Each row of a before or after table is a point. The points were changed in one or more steps. Then noise was added and the rows were shuffled. The steps act on how far a point lies along the listed directions, d1 being the first. Name the steps. A step turns or swaps two directions, mirrors them in a line or flattens them onto one, adds a multiple of one to another, or multiplies one. Angles are multiples of 10 degrees, from the lower direction toward the higher: turns from -170 to 170, lines from 10 to 170 but not 90. Use the fewest steps. Two steps may share a direction if one is a turn and the other turns, adds or multiplies; they go together, in the order done. Otherwise the lowest direction goes first.
In the rows, zero is written as 128.

Directions:
(1): [180 150]
(2): [150  76]
Before (10 x 2):
[[ 77 105]
 [ 68 131]
 [ 78  99]
 [120 124]
 [130 139]
 [104  52]
 [106  84]
 [ 87 158]
 [119 167]
 [127  38]]
After (10 x 2):
[[141  80]
 [108  85]
 [104  72]
 [126 120]
 [ 77 126]
 [184  63]
 [ 81  93]
 [102 154]
 [155  57]
 [121 141]]
Steps: turn d1 and d2 by -40 degrees

Directions:
(1): [173 161 141 183]
(2): [174 113 177  88]
(3): [108 197 145 100]
(4): [170 142  69  99]
Before (13 x 4):
[[143 117 121 172]
 [ 92 119   7 153]
 [134 172 192 131]
 [125 173 124 146]
 [108 176 111 113]
 [128  45 134 100]
 [ 97 172 149 122]
 [133 114 133 121]
 [108 163 158 144]
 [133 113 118 128]
 [121 185 173 140]
 [162 135 115 120]
 [138 117  46 135]]
After (13 x 4):
[[127 100 120 144]
 [ 99 178 122 118]
 [ 21 116 109 196]
 [153  68 140 142]
 [130 174 101 100]
 [121 127 165 130]
 [123 113 135 136]
 [ 63 115 148 173]
 [116 157 117 120]
 [138 122 136 128]
 [172 162 122  81]
 [138 158 100 106]
 [152 172 110  88]]
Steps: flatten d1 and d2 onto the line at 80 degrees; mirror d3 and d4 in the line at 10 degrees

Directions:
(1): [132  51  73 154 119  87 148 100]
(2): [116 177 127 208 129 105 182 139]
(3): [154 137  56 147 170 187 115 156]
(4): [ 80 136  97 143  62 120  75 171]
(5): [149  94 160 143 169  88 107 205]
(6): [181 180  93 104 128  63 101 115]
Before (9 x 8):
[[123 106 141  92 110 140 117 115]
 [121 107 148 165 116 103 152 133]
 [158 111 150 137 161 126 175 106]
 [148 126 120 161 172 174 176 105]
 [126 139  93 129 105 111 125 103]
 [136  92 136 131 156 120 127 117]
 [127 122 136 164 128  98 131 143]
 [135 188 203  75 143 140 112 166]
 [103 159 140 141 111 128 153 111]]
After (9 x 8):
[[136 110 168 140 145 103 151 143]
 [130 128  79 120 111 121  72 162]
 [124 137 108 133 107 131 125  88]
 [108 179 250 106 146 147 189 125]
 [132  90 112 117 131 158 122 111]
 [ 82 113 138  96  69 124  83 142]
 [152 121 129 149 170 113 164  88]
 [119 111 125 129  85 119 133  88]
 [159 113 137 118 148 134 164  86]]
Steps: turn d1 and d6 by 30 degrees; add 1 times d6 to d3; turn d2 and d5 by -130 degrees; add -1.5 times d2 to d4
